Rows are points. The ring and each string are closed loops that go straight from each point to the next, and from the last back to the first. Before rounding, they use only three directions, however many columns there are. How many times does the string pass through the ring? Passing back the other way cancels.

Ring (6 x 3):
[[-0.01  0.29 -0.38]
 [-0.28  0.33 -0.02]
 [-0.49  0.03  0.37]
 [-0.35 -0.36  0.30]
 [-0.06 -0.40 -0.03]
 [ 0.15 -0.10 -0.41]]
String:
[[ 0.05  0.39 -0.71]
 [-0.17  0.33 -0.67]
 [-0.20  0.08 -0.22]
 [-0.16  0.07 -0.12]
 [-0.30  0.25 -0.37]
 [-0.28  0.46 -0.33]
 [-0.23  0.57 -0.13]
 [-0.38  0.45 -0.26]
 [-0.39  0.26 -0.27]
 [-0.22  0.10 -0.07]
 [-0.11  0.24  0.06]
 [-0.01  0.42  0.06]
 [-0.06  0.12  0.02]
 [-0.20  0.10 -0.20]
 [-0.20  0.19 -0.36]
 [-0.07  0.07 -0.09]
 [-0.18  0.12 -0.36]
 [-0.16  0.22 -0.62]
 [ 0.07  0.36 -0.77]
 [ 0.26  0.38 -0.58]]
Times through: 0

Ring (7 x 9):
[[ 0.56  0.09 -0.25 -0.21 -0.17 -0.26  0.32  0.06 -0.20]
 [ 0.00  0.51 -0.18 -0.27 -0.10 -0.11  0.24  0.28 -0.19]
 [-0.45  0.44 -0.07 -0.14 -0.06 -0.03  0.22  0.35 -0.12]
 [-0.76 -0.08  0.01  0.19 -0.04 -0.01  0.24  0.28  0.00]
 [-0.57 -0.42 -0.11  0.34 -0.06 -0.05  0.24  0.19  0.01]
 [ 0.01 -0.61 -0.32  0.33 -0.11 -0.15  0.24  0.06 -0.05]
 [ 0.50 -0.40 -0.33  0.07 -0.16 -0.25  0.30 -0.01 -0.14]]
String (8 x 9):
[[-0.49 -0.04  0.07  0.06 -0.07 -0.08  0.31  0.20 -0.03]
 [-0.33 -0.12 -0.15  0.13 -0.08 -0.08  0.24  0.21 -0.06]
 [-0.41 -0.36  0.21  0.14 -0.10 -0.15  0.40  0.06  0.03]
 [-0.61 -0.72  0.01  0.46 -0.07 -0.08  0.30  0.09  0.07]
 [-0.72 -0.58 -0.27  0.53 -0.04  0.02  0.15  0.24  0.03]
 [-0.66 -0.16 -0.43  0.37 -0.03  0.06  0.06  0.37 -0.06]
 [-1.18  0.08  0.01  0.24  0.00  0.10  0.16  0.43  0.02]
 [-0.77  0.07  0.32  0.00 -0.06 -0.06  0.37  0.22  0.02]]
Times through: 0
String, 22 rows:
[[ 0.12  0.10 -0.13 -0.13 -0.13 -0.17  0.30  0.14 -0.14]
 [ 0.26  0.27  0.03 -0.32 -0.15 -0.23  0.39  0.09 -0.16]
 [ 0.51  0.61 -0.18 -0.48 -0.15 -0.22  0.31  0.18 -0.26]
 [ 0.51  0.64 -0.56 -0.35 -0.13 -0.14  0.14  0.30 -0.31]
 [ 0.13  0.17 -0.42 -0.05 -0.11 -0.11  0.17  0.25 -0.19]
 [ 0.05  0.03  0.01 -0.12 -0.13 -0.19  0.36  0.10 -0.11]
 [ 0.35  0.17  0.13 -0.34 -0.16 -0.28  0.46  0.01 -0.14]
 [ 0.86  0.31 -0.13 -0.46 -0.20 -0.34  0.41  0.00 -0.25]
 [ 0.63  0.14 -0.55 -0.15 -0.15 -0.20  0.19  0.15 -0.26]
 [ 0.37  0.02 -0.55  0.00 -0.13 -0.15  0.16  0.19 -0.21]
 [ 0.25 -0.10 -0.12 -0.07 -0.14 -0.22  0.34  0.06 -0.13]
 [ 0.58 -0.25  0.10 -0.20 -0.19 -0.36  0.51 -0.13 -0.12]
 [ 0.90 -0.34 -0.18 -0.14 -0.21 -0.38  0.43 -0.15 -0.17]
 [ 0.71 -0.24 -0.63  0.05 -0.16 -0.23  0.19  0.07 -0.22]
 [ 0.34 -0.15 -0.45  0.05 -0.13 -0.18  0.21  0.12 -0.17]
 [ 0.30 -0.19 -0.09 -0.06 -0.15 -0.24  0.37  0.01 -0.12]
 [ 0.57 -0.23  0.05 -0.18 -0.19 -0.34  0.48 -0.11 -0.12]
 [ 0.92 -0.14 -0.21 -0.23 -0.21 -0.36  0.41 -0.10 -0.21]
 [ 1.05  0.01 -0.26 -0.33 -0.22 -0.37  0.40 -0.08 -0.25]
 [ 0.83  0.11  0.00 -0.41 -0.21 -0.37  0.48 -0.08 -0.21]
 [ 0.72  0.30 -0.50 -0.27 -0.16 -0.22  0.22  0.15 -0.28]
 [ 0.21  0.15 -0.48 -0.04 -0.11 -0.12  0.16  0.24 -0.20]]
Times through: 4

Ring (9 x 14):
[[ 0.21 -0.17 -0.30  0.15  0.21 -0.54 -0.12 -0.02  0.03 -0.35 -0.77 -0.28
  -0.16 -0.38]
 [ 0.09  0.09 -0.21  0.10  0.24 -0.47 -0.11 -0.03  0.14 -0.25 -0.73 -0.22
  -0.11 -0.36]
 [-0.14  0.48 -0.07 -0.05  0.17 -0.21  0.01 -0.04  0.21  0.06 -0.44  0.02
  -0.03 -0.18]
 [-0.31  0.61  0.05 -0.19 -0.04  0.12  0.18 -0.05  0.08  0.40 -0.01  0.36
   0.01  0.08]
 [-0.34  0.49  0.16 -0.16 -0.24  0.28  0.25 -0.07 -0.12  0.49  0.19  0.56
   0.02  0.21]
 [-0.26  0.26  0.21 -0.05 -0.38  0.29  0.22 -0.09 -0.30  0.40  0.20  0.61
   0.00  0.21]
 [-0.02 -0.18  0.09  0.11 -0.36  0.06  0.13 -0.09 -0.43  0.10 -0.02  0.42
  -0.08  0.07]
 [ 0.19 -0.45 -0.14  0.17 -0.19 -0.21  0.03 -0.06 -0.38 -0.14 -0.31  0.12
  -0.16 -0.10]
 [ 0.30 -0.50 -0.30  0.18  0.02 -0.44 -0.05 -0.03 -0.23 -0.31 -0.57 -0.14
  -0.20 -0.25]]
String:
[[ 0.09 -0.28 -0.41 -0.23 -0.06 -0.05  0.28  0.02 -0.20  0.29  0.05  0.17
  -0.18  0.17]
 [-0.01 -0.31 -0.08 -0.08 -0.39  0.19  0.29 -0.04 -0.48  0.33  0.25  0.50
  -0.12  0.26]
 [-0.16 -0.09  0.33  0.14 -0.61  0.31  0.19 -0.13 -0.60  0.26  0.24  0.72
  -0.02  0.21]
 [-0.27  0.18  0.59  0.27 -0.65  0.33  0.08 -0.18 -0.55  0.17  0.12  0.78
   0.05  0.10]
 [-0.19  0.19  0.31  0.14 -0.37  0.14  0.08 -0.13 -0.32  0.14 -0.05  0.51
   0.00  0.03]
 [-0.03  0.00 -0.16 -0.10 -0.09 -0.04  0.17 -0.03 -0.14  0.20 -0.09  0.22
  -0.10  0.06]
 [ 0.02 -0.12 -0.42 -0.32 -0.02  0.01  0.32  0.03 -0.11  0.40  0.11  0.20
  -0.16  0.21]
 [-0.17  0.23  0.09 -0.03 -0.20  0.09  0.14 -0.07 -0.17  0.24 -0.03  0.39
  -0.03  0.06]
 [-0.33  0.50  0.37  0.06 -0.32  0.22  0.11 -0.13 -0.18  0.27  0.01  0.56
   0.05  0.06]
 [-0.64  0.99  0.65 -0.04 -0.46  0.54  0.20 -0.16 -0.15  0.59  0.31  0.89
   0.17  0.23]
 [-0.57  0.95  0.57 -0.02 -0.35  0.41  0.15 -0.15 -0.07  0.49  0.16  0.75
   0.15  0.14]
 [-0.60  1.04  0.47 -0.13 -0.26  0.42  0.20 -0.12  0.03  0.58  0.20  0.71
   0.14  0.18]
 [-0.41  0.75 -0.09 -0.47  0.00  0.30  0.38  0.00  0.16  0.75  0.31  0.47
   0.01  0.31]
 [-0.10  0.20 -0.43 -0.43  0.12  0.02  0.34  0.05  0.09  0.51  0.10  0.17
  -0.12  0.21]
 [-0.10  0.20 -0.18 -0.18  0.00 -0.03  0.18 -0.02 -0.01  0.28 -0.09  0.20
  -0.08  0.06]
 [-0.25  0.47  0.23  0.05 -0.16  0.05  0.05 -0.10 -0.07  0.16 -0.18  0.37
   0.02 -0.05]
 [-0.50  0.87  0.56  0.08 -0.30  0.27  0.06 -0.16 -0.06  0.31 -0.04  0.62
   0.13  0.01]
 [-0.59  0.97  0.38 -0.24 -0.29  0.50  0.30 -0.10 -0.01  0.72  0.37  0.77
   0.12  0.30]
 [-0.42  0.62  0.09 -0.34 -0.23  0.41  0.37 -0.05 -0.06  0.72  0.41  0.65
   0.03  0.36]
 [-0.15  0.15 -0.30 -0.41 -0.08  0.19  0.40  0.02 -0.08  0.61  0.31  0.38
  -0.10  0.33]
 [-0.07  0.04 -0.23 -0.23 -0.07  0.04  0.26  0.00 -0.12  0.36  0.06  0.27
  -0.11  0.16]
 [-0.19  0.08 -0.13 -0.34 -0.29  0.34  0.42 -0.01 -0.27  0.65  0.46  0.58
  -0.07  0.41]
 [-0.29  0.21  0.30 -0.03 -0.52  0.41  0.27 -0.11 -0.43  0.46  0.35  0.76
   0.01  0.29]
 [-0.39  0.37  0.78  0.33 -0.72  0.42  0.06 -0.22 -0.56  0.20  0.15  0.90
   0.11  0.10]
 [-0.19  0.20  0.38  0.22 -0.40  0.12  0.03 -0.14 -0.35  0.07 -0.11  0.51
   0.01 -0.02]
 [-0.04  0.02 -0.02  0.02 -0.15 -0.05  0.10 -0.06 -0.19  0.10 -0.16  0.25
  -0.08 -0.01]]
Times through: 0
String:
[[-0.35  0.28  0.49  0.08 -0.63  0.46  0.22 -0.15 -0.50  0.42  0.35  0.86
   0.05  0.27]
 [-0.26  0.16  0.56  0.27 -0.63  0.31  0.09 -0.18 -0.55  0.17  0.11  0.75
   0.04  0.10]
 [-0.14  0.13  0.36  0.28 -0.37  0.04 -0.02 -0.15 -0.35 -0.04 -0.22  0.43
   0.00 -0.09]
 [ 0.02 -0.08 -0.11  0.02 -0.11 -0.11  0.09 -0.05 -0.19  0.06 -0.21  0.18
  -0.11 -0.03]
 [ 0.21 -0.48 -0.41 -0.07 -0.05 -0.21  0.16  0.01 -0.26  0.05 -0.18  0.04
  -0.21  0.02]
 [ 0.42 -0.83 -0.68 -0.09  0.06 -0.39  0.16  0.06 -0.28 -0.08 -0.29 -0.17
  -0.30 -0.02]
 [ 0.42 -0.76 -0.32  0.30 -0.02 -0.55 -0.12 -0.04 -0.34 -0.49 -0.70 -0.22
  -0.24 -0.33]
 [ 0.26 -0.37 -0.03  0.43 -0.03 -0.52 -0.23 -0.10 -0.23 -0.56 -0.83 -0.15
  -0.14 -0.46]
 [ 0.02  0.06  0.21  0.39 -0.10 -0.33 -0.21 -0.13 -0.16 -0.38 -0.69  0.05
  -0.05 -0.39]
 [ 0.09  0.02  0.06  0.35  0.04 -0.45 -0.22 -0.10 -0.05 -0.43 -0.81 -0.11
  -0.08 -0.44]
 [ 0.05 -0.02 -0.22 -0.02  0.06 -0.25  0.05 -0.02 -0.03 -0.01 -0.37  0.00
  -0.12 -0.13]
 [ 0.10 -0.10 -0.41 -0.16  0.14 -0.25  0.14  0.02  0.01  0.10 -0.28 -0.04
  -0.16 -0.04]
 [-0.04  0.18 -0.04  0.05  0.02 -0.20  0.00 -0.06 -0.01 -0.03 -0.41  0.07
  -0.07 -0.17]
 [-0.17  0.45  0.21  0.17 -0.03 -0.16 -0.08 -0.11  0.02 -0.07 -0.48  0.16
   0.01 -0.24]
 [-0.01  0.08 -0.28 -0.15  0.08 -0.16  0.14  0.00  0.02  0.16 -0.22  0.06
  -0.11 -0.02]
 [-0.03  0.15 -0.49 -0.38  0.20 -0.11  0.27  0.05  0.15  0.38 -0.07  0.03
  -0.14  0.11]
 [-0.25  0.52 -0.31 -0.47  0.13  0.11  0.34  0.03  0.21  0.61  0.14  0.25
  -0.05  0.22]
 [-0.08  0.15 -0.41 -0.40  0.08  0.03  0.33  0.04  0.05  0.49  0.10  0.18
  -0.12  0.21]
 [-0.10  0.17 -0.04 -0.05 -0.09 -0.03  0.12 -0.05 -0.09  0.17 -0.15  0.24
  -0.06  0.00]
 [-0.26  0.40  0.33  0.12 -0.28  0.12  0.05 -0.13 -0.19  0.15 -0.12  0.46
   0.03 -0.02]
 [-0.55  0.70  0.84  0.21 -0.69  0.54  0.12 -0.22 -0.43  0.39  0.26  0.99
   0.16  0.17]]
Times through: 1

Ring, 9 rows:
[[ 0.35 -0.37  0.03  0.45 -0.36 -0.29  0.32 -0.42  0.12 -0.63  0.23  0.68
  -0.19 -0.18]
 [ 0.29 -0.37  0.06  0.26 -0.23 -0.27  0.45 -0.27  0.25 -0.38 -0.01  0.44
  -0.06 -0.38]
 [ 0.11 -0.16  0.02 -0.02  0.03 -0.14  0.33 -0.04  0.20 -0.02 -0.15  0.00
   0.07 -0.37]
 [-0.13  0.21 -0.10 -0.32  0.36  0.07 -0.06  0.21 -0.02  0.37 -0.14 -0.52
   0.14 -0.12]
 [-0.24  0.41 -0.18 -0.40  0.48  0.17 -0.30  0.27 -0.18  0.46 -0.03 -0.70
   0.13  0.09]
 [-0.26  0.52 -0.26 -0.32  0.45  0.20 -0.44  0.20 -0.32  0.30  0.19 -0.62
   0.05  0.31]
 [-0.14  0.40 -0.25 -0.11  0.25  0.10 -0.33  0.01 -0.30 -0.04  0.34 -0.27
  -0.06  0.35]
 [ 0.05  0.14 -0.18  0.15 -0.01 -0.04 -0.13 -0.20 -0.19 -0.38  0.41  0.16
  -0.15  0.26]
 [ 0.23 -0.15 -0.07  0.37 -0.25 -0.20  0.09 -0.37 -0.05 -0.60  0.38  0.53
  -0.21  0.06]]
String (29 x 14):
[[ 0.08 -0.04 -0.08  0.00  0.02 -0.11  0.33 -0.09  0.13 -0.22  0.03  0.06
   0.03 -0.19]
 [ 0.16 -0.19  0.03  0.13 -0.07 -0.15  0.11 -0.15  0.07 -0.11  0.00  0.16
  -0.05 -0.22]
 [ 0.19 -0.27  0.10  0.15 -0.07 -0.16  0.02 -0.13  0.07  0.04 -0.09  0.14
  -0.05 -0.30]
 [ 0.10 -0.19  0.06 -0.08  0.07 -0.13  0.29  0.02  0.22  0.15 -0.27 -0.10
   0.10 -0.45]
 [-0.04  0.03 -0.07 -0.33  0.26 -0.04  0.54  0.18  0.31  0.17 -0.31 -0.37
   0.25 -0.45]
 [-0.07  0.13 -0.13 -0.27  0.25 -0.01  0.34  0.12  0.15  0.06 -0.11 -0.32
   0.16 -0.23]
 [-0.04  0.11 -0.09 -0.13  0.20  0.00 -0.05  0.06 -0.04  0.14 -0.01 -0.25
   0.04 -0.07]
 [-0.10  0.19 -0.08 -0.20  0.30  0.07 -0.33  0.14 -0.16  0.39 -0.03 -0.44
   0.04  0.00]
 [-0.04  0.15 -0.11 -0.10  0.19  0.02 -0.15  0.03 -0.11  0.12  0.07 -0.24
   0.01  0.02]
 [-0.10  0.23 -0.13 -0.17  0.27  0.06 -0.20  0.09 -0.14  0.19  0.06 -0.35
   0.03  0.06]
 [-0.17  0.34 -0.15 -0.22  0.36  0.14 -0.51  0.15 -0.29  0.39  0.09 -0.52
   0.01  0.19]
 [-0.38  0.66 -0.24 -0.44  0.63  0.32 -0.94  0.35 -0.54  0.74  0.14 -0.95
   0.04  0.45]
 [-0.35  0.65 -0.26 -0.38  0.57  0.29 -0.88  0.28 -0.53  0.59  0.22 -0.84
   0.01  0.49]
 [-0.36  0.70 -0.33 -0.41  0.57  0.28 -0.64  0.27 -0.45  0.39  0.26 -0.79
   0.04  0.48]
 [-0.27  0.57 -0.34 -0.36  0.44  0.18 -0.16  0.18 -0.22  0.07  0.24 -0.56
   0.08  0.31]
 [-0.10  0.29 -0.22 -0.15  0.23  0.04  0.02  0.03 -0.09 -0.10  0.20 -0.23
   0.03  0.13]
 [-0.02  0.18 -0.16 -0.01  0.13  0.00 -0.14 -0.05 -0.15 -0.10  0.23 -0.09
  -0.06  0.14]
 [ 0.00  0.22 -0.16  0.15  0.06  0.02 -0.55 -0.15 -0.39 -0.13  0.45  0.02
  -0.21  0.40]
 [ 0.05  0.19 -0.18  0.24 -0.03 -0.02 -0.44 -0.25 -0.37 -0.35  0.54  0.19
  -0.25  0.43]
 [ 0.10  0.10 -0.20  0.26 -0.11 -0.09 -0.06 -0.30 -0.18 -0.58  0.51  0.34
  -0.20  0.29]
 [ 0.12  0.03 -0.18  0.18 -0.10 -0.13  0.25 -0.26  0.00 -0.59  0.36  0.32
  -0.11  0.09]
 [ 0.06  0.04 -0.11  0.04  0.04 -0.07  0.10 -0.11 -0.01 -0.21  0.16  0.05
  -0.04 -0.02]
 [ 0.10 -0.02 -0.08  0.12 -0.03 -0.10  0.06 -0.17 -0.03 -0.26  0.19  0.16
  -0.08 -0.01]
 [ 0.20 -0.16 -0.03  0.29 -0.17 -0.17  0.03 -0.28 -0.04 -0.38  0.24  0.37
  -0.16 -0.02]
 [ 0.17 -0.12 -0.06  0.19 -0.12 -0.16  0.21 -0.23  0.05 -0.38  0.18  0.30
  -0.09 -0.09]
 [ 0.26 -0.26  0.04  0.37 -0.23 -0.20 -0.07 -0.32 -0.05 -0.32  0.21  0.44
  -0.20 -0.06]
 [ 0.50 -0.63  0.15  0.62 -0.54 -0.41  0.41 -0.54  0.22 -0.71  0.15  0.94
  -0.24 -0.36]
 [ 0.48 -0.64  0.13  0.48 -0.49 -0.43  0.81 -0.47  0.43 -0.75  0.00  0.86
  -0.11 -0.56]
 [ 0.25 -0.31  0.00  0.16 -0.19 -0.26  0.71 -0.23  0.36 -0.47 -0.04  0.39
   0.02 -0.44]]
Times through: 4
String:
[[-0.02  0.10 -0.09 -0.08  0.16 -0.01 -0.06  0.01 -0.06  0.06  0.05 -0.18
   0.01 -0.03]
 [-0.08  0.20 -0.16 -0.21  0.25  0.02  0.13  0.09  0.02  0.05  0.01 -0.30
   0.10 -0.06]
 [-0.33  0.52 -0.24 -0.57  0.60  0.22 -0.14  0.38 -0.11  0.52 -0.11 -0.89
   0.23  0.04]
 [-0.39  0.63 -0.24 -0.56  0.67  0.30 -0.61  0.41 -0.35  0.73 -0.01 -1.01
   0.15  0.26]
 [-0.33  0.58 -0.23 -0.40  0.56  0.26 -0.72  0.30 -0.42  0.60  0.11 -0.83
   0.05  0.35]
 [-0.41  0.73 -0.32 -0.51  0.65  0.31 -0.62  0.35 -0.42  0.53  0.17 -0.93
   0.10  0.43]
 [-0.21  0.44 -0.27 -0.30  0.38  0.13 -0.12  0.15 -0.17  0.10  0.16 -0.48
   0.08  0.20]
 [-0.10  0.29 -0.20 -0.14  0.24  0.06 -0.12  0.04 -0.15 -0.01  0.19 -0.26
   0.01  0.15]
 [-0.09  0.31 -0.18 -0.02  0.20  0.08 -0.54 -0.02 -0.37  0.06  0.33 -0.21
  -0.12  0.36]
 [-0.13  0.44 -0.27  0.00  0.21  0.12 -0.60 -0.06 -0.46 -0.09  0.51 -0.19
  -0.16  0.54]
 [-0.06  0.35 -0.28  0.06  0.11  0.05 -0.27 -0.13 -0.31 -0.34  0.52 -0.01
  -0.14  0.44]
 [ 0.00  0.18 -0.22 -0.03  0.08 -0.04  0.24 -0.10  0.00 -0.37  0.26  0.02
  -0.01  0.08]
 [ 0.06  0.07 -0.15  0.07  0.01 -0.07  0.11 -0.15 -0.03 -0.33  0.24  0.11
  -0.06  0.05]
 [ 0.18 -0.09 -0.04  0.34 -0.17 -0.13 -0.25 -0.31 -0.20 -0.34  0.36  0.37
  -0.24  0.15]
 [ 0.38 -0.33  0.02  0.66 -0.45 -0.27 -0.18 -0.56 -0.17 -0.70  0.51  0.84
  -0.38  0.15]
 [ 0.44 -0.44  0.01  0.65 -0.54 -0.36  0.37 -0.60  0.10 -0.97  0.43  1.00
  -0.30 -0.08]
 [ 0.28 -0.26 -0.04  0.32 -0.28 -0.26  0.48 -0.36  0.18 -0.67  0.22  0.57
  -0.12 -0.18]
 [ 0.11 -0.05 -0.08  0.10 -0.03 -0.12  0.19 -0.15  0.05 -0.27  0.13  0.15
  -0.05 -0.09]
 [ 0.30 -0.34  0.06  0.39 -0.28 -0.25  0.09 -0.35  0.04 -0.39  0.17  0.52
  -0.19 -0.16]
 [ 0.47 -0.62  0.17  0.56 -0.49 -0.39  0.38 -0.48  0.23 -0.57  0.08  0.83
  -0.21 -0.40]
 [ 0.42 -0.60  0.13  0.37 -0.40 -0.39  0.80 -0.38  0.45 -0.59 -0.09  0.70
  -0.05 -0.60]
 [ 0.20 -0.26 -0.01  0.05 -0.10 -0.22  0.74 -0.15  0.38 -0.38 -0.11  0.25
   0.08 -0.46]
 [ 0.06  0.00 -0.07  0.03  0.04 -0.08  0.07 -0.08  0.00 -0.11  0.09  0.01
  -0.02 -0.08]
 [ 0.14 -0.16  0.04  0.10 -0.02 -0.12 -0.01 -0.10  0.03  0.03 -0.03  0.07
  -0.04 -0.21]
 [ 0.09 -0.17  0.07 -0.06  0.09 -0.10  0.11  0.03  0.14  0.24 -0.24 -0.13
   0.07 -0.38]
 [-0.05  0.01  0.00 -0.32  0.30 -0.01  0.23  0.21  0.19  0.41 -0.36 -0.46
   0.21 -0.42]
 [-0.07  0.09  0.00 -0.21  0.29  0.04 -0.28  0.16 -0.09  0.50 -0.17 -0.45
   0.07 -0.14]]
Times through: 3
